Rows are points. Each copy is the shape, with its points in the same order, turned, moved and blurred by noise. Is it also mirrored, or only turned?

Shape (7 x 3):
[[-38  16 -12]
 [-22 -21 -11]
 [ 49  17  23]
 [ 13 -33  31]
 [  4  41 -12]
 [-86  21 -40]
 [ 40 -33 -11]]
Copy 1, 7 rows:
[[-39 -29 -10]
 [-21 -19  26]
 [ 32  36 -22]
 [ 29 -11  21]
 [-22   9 -32]
 [-81 -59 -12]
 [ 10  34  39]]
Copy 1 is: mirrored
Copy 2 (7 x 3):
[[ 22  25 -30]
 [ 30  28   8]
 [-12 -49  17]
 [ -6   7  44]
 [ 15 -23 -35]
 [ 47  62 -64]
 [ 33 -21  48]]
Copy 2 is: mirrored
Copy 3, 7 rows:
[[ 38  -2   6]
 [ 22 -26 -16]
 [-57  -3  12]
 [-29 -54 -14]
 [-15  25  15]
 [ 96   8  16]
 [-39 -25 -42]]
Copy 3 is: mirrored
Copy 4, 7 rows:
[[ -1  35 -21]
 [-33   8 -13]
 [ -3  -2  66]
 [-61   1  33]
 [ 22  22  21]
 [ 10  56 -69]
 [-30 -40  25]]
Copy 4 is: only turned

Shape (9 x 6):
[[-47  54  42 -17   0 -43]
 [-68  37 -29   7  12 -32]
 [ 33 -22  10 -27 -50   6]
 [ 53 -25  28   1   3 -12]
 [ 59  -5   1  -2 -31  -8]
 [-34  27  -4  70  26  24]
 [ 54 -32   6 -30  -5 -23]
 [-63 -13 -12  32  23  36]
 [ 42  13   0 -60  -5  10]]
Copy 1:
[[ 30  70  16  14  27  13]
 [-16  41  62 -16  38  -4]
 [-39  10 -61  13 -28  -6]
 [ 23 -18 -52  -5 -20 -31]
 [-13  -5 -35  24 -53 -30]
 [ 14 -46  46  16  54 -18]
 [  0   6 -52 -24 -48 -23]
 [-30 -31  26 -21  71  17]
 [-12  11 -27  -6 -63  33]]
Copy 1 is: mirrored
Copy 2, 9 rows:
[[-58  51  47  -9  28  15]
 [-82  32 -18  21   4 -13]
 [ 45  31  15 -38 -23 -19]
 [ 33 -29  34 -33  16 -22]
 [ 35 -17   9 -62  -8  -3]
 [-37 -30  -9  49 -16  26]
 [ 39  -1  11 -51  17 -42]
 [-28   5 -14  78 -15 -19]
 [ 37  35 -14 -41  49   3]]
Copy 2 is: mirrored
Copy 3:
[[  8  61 -22 -54  50  12]
 [-46  33 -28 -22  54  48]
 [ -3   3   5   0 -43 -31]
 [ 50 -19   9   4 -10  -9]
 [ 21   5   1  41 -23 -14]
 [-19  10  61 -13  54  69]
 [ 41 -19 -28  15 -10 -20]
 [-37 -28  31 -39  21  73]
 [ 35  28 -31   5 -50  13]]
Copy 3 is: only turned
Copy 4 (9 x 6):
[[  2  23  14 -80  30  -3]
 [-22  23 -50 -42   8  -6]
 [ 72  12  35  17 -16 -36]
 [ 23  -9  60  22   7 -58]
 [ 53  17  35  27  15 -66]
 [-52  52  -4  26  23   8]
 [ 47 -28  38  18   0 -69]
 [-34  15 -16  26 -19  33]
 [ 75 -24  17   8  35 -27]]
Copy 4 is: only turned

Shape, 14 rows:
[[ 63  25  -1 -24  28 -14  58  48]
 [-10  30  34  16   1  13  -8 -20]
 [  4  30  -4  18  37   1 -23 -23]
 [ 32 -50 -39 -19 -31 -29 -11  14]
 [ 76 -56 -52   4 -44 -29 -35  20]
 [ -9  27   5 -11 -15  27 -22  30]
 [ 32   8 -33 -39  48  -1  37  79]
 [ 24   9 -45   7  -1  16 -36 -10]
 [ 56 -66 -36   0 -46 -44 -22  10]
 [ 17  -9  34  63  59  38  45  16]
 [-50  11 -37  17   7   7  -3 -22]
 [  0  15  17  -7  35  -6 -47   8]
 [ 11   9 -15 -39  58  23  47  36]
 [  2   9  -8  52 -25 -35 -43   5]]
Copy 1:
[[ 16 -16 -53  -6   9 -32 -44  51]
 [-13   2  30   4 -21  31 -23 -24]
 [-25 -15  41  -8   0 -12 -25 -34]
 [ 35 -27   8 -16 -16 -38  68  22]
 [ 35 -56  20 -29 -53 -67  67  26]
 [-11 -11 -18 -27 -33  26   4 -28]
 [ -6 -37 -67 -26  40 -26 -12  30]
 [  5 -29  24 -35 -21 -35   8 -36]
 [ 37 -36  27  -7 -40 -56  77  38]
 [ -4 -72  36   7  26  47 -58  29]
 [  5 -19  23  17  20  10  11 -73]
 [-52  -5  22 -22  -4   0   3 -12]
 [  5 -21 -38 -27  60   5 -28  13]
 [-23 -42  30  26 -56 -23  22 -22]]
Copy 1 is: only turned
Copy 2 (14 x 8):
[[ -11  -47    8    4   19  -30   42   84]
 [  -6   15  -27  -11   13   21   33  -18]
 [ -16   44  -44   16    8   -7   28    7]
 [  -8  -23   -3    8   -8  -65  -58   13]
 [  28   -4    8   13  -12 -105  -66   14]
 [  -9    3    3    3  -29   29   -4    8]
 [ -32  -42   15   61  -11  -21   16   89]
 [  -3   50   -8    8   -3  -30  -27   14]
 [  19  -26   -5   -1   -8  -97  -59    0]
 [   2   -3   12   48   59  -18   90    0]
 [ -67   40   -3   13    3   -7    2  -24]
 [  -2   10  -58   30  -16    9    7    5]
 [ -49  -22    5   49   34   14   16   67]
 [  -1   27  -17   -6  -48  -54   15  -30]]
Copy 2 is: mirrored
Copy 3, 14 rows:
[[ -32   19  -33    1  -17  -31   46  -80]
 [   2   15   -8   28   18   15  -15    8]
 [ -33  -12   -7   68   -1   -8  -12   -8]
 [ -30  -33   12  -23  -55  -70   15   -4]
 [ -36  -48   43  -23 -103  -57   19  -26]
 [ -18  -11   33    8   37  -26    5  -15]
 [ -34   -4  -33   18   19  -86   48  -69]
 [ -42  -50   27   22  -20  -21   -6  -20]
 [ -33  -34   26  -27 -101  -64   18    7]
 [  44   -6  -46   76   -8   -2   52  -17]
 [ -46  -50  -21   33   22  -18    2   44]
 [ -17   11   29   55   11  -41  -16   -8]
 [ -21   -7  -53   23   31  -66   23  -51]
 [ -40   -3   44   37  -35   -6   33   30]]
Copy 3 is: mirrored

Shape, 14 rows:
[[-47   1   4 -15  17   3  14  21  26]
 [-65  43 -18  40 -62  40   3 -30 -15]
 [-14  16  53 -66   5   9 -16 -27 -33]
 [-44 -40 -14  24 -24 -62  58  59  37]
 [ 21  21  42 -29 -14  -4  43 -38  40]
 [ -3 -48  14  -9   2  -5  33 -42  -9]
 [-39 -29 -46 -54  12 -31  22   8  12]
 [ -9  28 -19  36 -72  19 -31  33  41]
 [-74 -54  52  20 -29  22 -33  29  22]
 [ 16 -18 -55  11  40 -61 -23  35 -27]
 [-56   1  35  -7   1 -14 -32  -4 -28]
 [ 34  26   2  15 -42  -9 -34  33 -45]
 [-14 -15  50  -9 -19 -19 -42 -31 -32]
 [ 26 -28 -44 -26  31   3  38 -11 -23]]
Copy 1 (14 x 9):
[[-25  -2  15 -13  13 -31   6 -27   6]
 [-55  21 -30  46  15   7 -89 -19 -22]
 [-12  14   7 -65  42  29 -26  34  26]
 [  7 -63   7  -5 -60 -54  -3 -45 -25]
 [-41 -30 -55 -42  12  37  22   6   5]
 [-13  -8 -11 -45   7   4   6  42 -61]
 [  2  27   1 -52 -19 -47   0 -24 -25]
 [-10  11 -18  67 -36  38 -23 -47  16]
 [ -8 -33  85  22  16  34 -20 -38 -35]
 [ 82  20 -13  13 -23 -66  12  21  -1]
 [ 14 -11  24 -18  40  -2 -52  -1  -5]
 [ 34  13 -12  35 -32  24 -43  41  44]
 [ 30  -6  13 -24  31  41 -42  28 -14]
 [-10  39 -24 -26 -28 -48  26  49 -34]]
Copy 1 is: mirrored
Copy 2 (14 x 9):
[[ 17  11 -39  18  39  -7  23   5 -13]
 [-11  16 -26  19  27  32 -84  71 -20]
 [-59 -20   2  -5  26  49  47  24  10]
 [ 78 -26 -36  92  24 -35  -2 -12   0]
 [  3  -5  34  30   7  60  15 -21 -44]
 [ 37 -31  19   1  13  44   8   6  31]
 [ 19 -33 -50  10  52  -5   2 -39  20]
 [ -7   7 -32  32 -33 -33 -57  33 -57]
 [ 27 -31 -15  21  23 -46  27  93 -20]
 [ -4  12 -32  35 -18 -47  -3 -40  81]
 [-35  -8   1  29  42  -6  18  50  22]
 [-49   2 -25  48 -63   2 -17  22  21]
 [-35 -28  33  20   5   7  16  45  25]
 [ 27   2 -33 -11  -3  43   0 -41  53]]
Copy 2 is: mirrored
Copy 3 (14 x 9):
[[  7 -11  52  29   9 -21   1  47 -19]
 [-59  23  27  88  16  -9 -86  34 -28]
 [-25 -63  19  28 -17  60  -4  15  -6]
 [ 19  23  58 -33  12 -92 -33   7 -17]
 [ 19 -29  27   8  39  32 -44  27  49]
 [-37 -39  -1  10  18 -28  -7  12  39]
 [ 33 -17   2  23 -35 -52   6  28  -2]
 [-28  77  28   7   2  10 -70  69 -28]
 [-84  -4  90  -8 -17 -25 -12  66 -20]
 [  5  53 -24  -1  -8 -29  51 -15 -35]
 [-48 -12  54  35 -23  14   2   4 -26]
 [-39  41 -18 -14   5  42 -34   0 -51]
 [-70 -12  28   9 -25  36  -6  -7  10]
 [  8 -22 -53  18  25 -32  18  22   0]]
Copy 3 is: only turned

Shape:
[[-40 -43  -6  -9   1 -65  -4  10 -14  -9  25]
 [-10 -22  15  20  18 -50  33   2  21 -32   1]
 [ 11 -16 -26  22 -33  65 -14  49  22   8 -80]
 [  2  20  16 -40 -15  16 -26 -46  36  43  13]
 [-50 -18  -7   8  -5 -40  64  -9 -54 -32 -12]
 [-17 -13  15  57 -30 -73  31 -20   7  12   6]
 [ 35  28 -31  14  10  77  12  55  18  13 -21]
 [ 12 -12  37  33 -13  75 -16  53   6  13 -42]
 [ 12  -9 -35 -31 -18   4 -30 -33  87  32   4]
 [  8 -24   2  32  38 -33   3 -20 -37 -32 -27]
 [ 17 -17 -19 -27 -25  31  -6 -66  71  42  -4]
 [-15 -21   7   5  27  85  22  19  44   9 -15]
 [-24 -35  25  26 -24 -40  12 -19   1 -51 -14]
 [ 43 -50   0  -1   5  70  19  35  16  53 -36]
 [ 16 -33  17   7 -21 -37  51  19 -42 -68  17]
 [-13  -7  33 -16  -2 -79  38   3   5 -21 -41]]
Copy 1, 16 rows:
[[ 32  10  45 -24  33  27 -26  -5   5  42 -16]
 [ 20   5  40 -14  32  40   2 -41  -7  -8  25]
 [-41  32  -6  45 -68  58  39 -29  60 -16 -50]
 [-66 -35   1  24 -18   7 -58  28   7 -11  -9]
 [ 22  63  51 -24  39  55  23  11 -40   0 -24]
 [ 18 -38  40  -6  71  38  12 -15  -5 -21 -51]
 [-69  37 -15  12 -65   0  32 -61  25 -38 -26]
 [ -8  -1 -37  41 -75  19  38 -18  15 -19 -22]
 [-62 -25  13  10 -13  34 -69 -13  69 -10 -13]
 [ 25  48  17  43  40  21  -8 -26 -14 -11  -3]
 [-81 -24 -16  18   6  46 -73  25  48 -31 -20]
 [-40  20 -46  -8 -72  59 -10 -29   6 -31   2]
 [ 43   4  41   8  34  50   8  14  15 -21   3]
 [-58  20 -78  19 -41  46  25 -35  27  13 -22]
 [ 26  52  29 -21  46   5  52   0   7   0  33]
 [ -7  -5  66  24  41  50  14  -7 -20  22  21]]
Copy 1 is: mirrored
Copy 2:
[[-14  32   1  18  51  -6  18  26  22 -44 -17]
 [  9 -10 -20  15  -8  -1  -3  32  56 -46 -24]
 [ 13  -1 -38 -32 -54 -37 -36  19 -85  11   2]
 [ -4 -15  12 -68   2  21  56  34  12  25  31]
 [  0  31 -12  40  -4  11  36   5  18 -29 -92]
 [ 36  43 -14  25 -13 -16  22  33  71 -14 -24]
 [ 14 -46  28  -6 -61  -1 -39  16 -70   9   8]
 [ 47  -7 -30 -53 -21  -2 -54  18 -62  29  -7]
 [-19 -26   1 -40 -22 -36  54  58   2  -9  62]
 [  6   6 -38  23  -9  20   1 -38  26 -45 -23]
 [ -2 -45 -17 -45 -30 -24  82  45   5  25  39]
 [ 47 -65 -12 -36 -16  12   5  45 -58 -21  -8]
 [ 12  14 -40 -10   8 -33   5   9  50 -34 -52]
 [ 26 -55 -42  -3 -28   4 -17  32 -59  49  21]
 [-12 -15   1  30  18 -14 -33 -12  46  -5 -84]
 [-35  25 -39   5 -19  33  -4  42  61 -22 -50]]
Copy 2 is: mirrored
